Each row is a point. The window is the flat piece filled in between its corners: a triangle in 3 columns, a solid with four corners in 4, and so on. A path goes straight from each point to the next, and from the last back to the first. After which points does the path pass through the window?

Window (3 x 3):
[[-12  47  -5]
 [ 30   2  38]
 [-10 -25 -24]]
Path:
(1): [37 21  1]
(2): [ 16  56 -15]
(3): [-37  32  28]
(4): [-43  42   8]
(5): [ -7  51 -21]
(6): [ 26  33 -24]
(7): [-44  55 -13]
(8): [-15 -22   4]
(9): [42  7 18]
(10): [ 20  14 -34]
(11): [ -2 -38   4]
(12): [  1 -27  60]
(13): [48 -5 17]
(14): [ 24  19 -24]
(15): [-26 -34   0]
(16): [ 4 21 46]
Through the window after points: 8, 14

Window:
[[ 39 -11  21  -9]
 [-27   7  23  52]
 [ 27   4 -14  -8]
 [ 28  21  -3 -40]]
Path:
(1): [ 38  28  -8 -13]
(2): [  6 -26   1 -20]
(3): [ 30  -5   4 -53]
(4): [ 35  22  -8 -20]
(5): [ 40  60  -7 -27]
(6): [ 14 -17   9 -11]
(7): [-7 -1  9  8]
(8): [23 14 18 59]
Through the window after points: 1, 5, 7

Window (6 x 6):
[[ -1   0  42  12 -51  -3]
 [ 31   7 -22  11  13  -6]
 [ 13  11  26  40  -7  -5]
 [-21 -24   5 -44  23 -15]
 [ 12   7 -23  19   9 -35]
 [ -9  13   0 -40  19 -24]]
Path:
(1): [ -5   3 -17  16   0   0]
(2): [ 58  12  20  17  13 -21]
(3): [  7   7   6 -24   4 -37]
(4): [-10   1 -13 -10  21 -13]
(5): [  1   4 -36  -1  11  -4]
(6): [ 19   9   9  24   5 -60]
(7): [ 56  -8 -32 -10  -2 -52]
(8): [-11  14  -5  16  31  14]
Through the window after points: 1, 3, 5

Window:
[[  7  -5   1   3  22 -32]
 [ 21  -9 -26  34  -1 -14]
 [ -1 -19 -11  -9   6 -12]
 [ -4  -3  12  14  27   0]
 [ 39   9 -24  -2  23  47]
 [  6  51  12 -22   3  -3]]
Path:
(1): [18 -7 -1 11 10 -2]
(2): [36  5 31 10 35 18]
(3): [-23  12 -40   8 -15 -29]
(4): [ -6   0 -20   7  18   4]
(5): [ 60   8 -14  10   2  19]
(6): [ 38  15  28   1  15 -11]
(7): [-24   2  -8   5  20   4]
(8): [-23  10 -15  -6  11  -2]
(9): [36  6 24 -3 14 -8]
(10): [ 31  16  19 -20  18 -14]
(11): [  6  42 -10 -13  -1   6]
(12): [ -6  14 -12   5  10 -20]
(13): [ 10 -26  29   5  19  -1]
(14): [ 23   3   0 -13  -3  -7]
(15): [-25 -20 -18   1  21 -13]
(16): [-17 -25 -32  15  38 -21]
Through the window after points: 2, 4, 6, 8, 14

Window:
[[-26 -17  -1 -22  13  -9   5  12]
 [  9   5  12 -13   3  29 -12  -4]
 [-14 -33  12   4 -14 -11  36   4]
 [-14  19  22   2 -27  33  17 -27]
 [-12  -3   5  28 -15   5   4  34]
 [-11  -5 -21 -19 -13  18 -20 -12]
 [ -4   3  25  -8  15 -24 -12   1]
 [ 24   0 -27  -6  -4  10  24  37]]
Path:
(1): [-30   0   6 -31 -60  28   6 -22]
(2): [-22   6  17  -6 -39  25  -5   1]
(3): [ 17 -17 -25 -11  32   5  11   7]
(4): [ -8 -10  -7  -1  -2  17  18   2]
(5): [ -7   2  17   0 -42   9  -7  15]
(6): [  6   1   6 -21 -15   0  -5  13]
(7): [-11 -16  -1   0  23   7   0   3]
(8): [  1  17  24  23   9  20  21 -13]
Through the window after points: 8
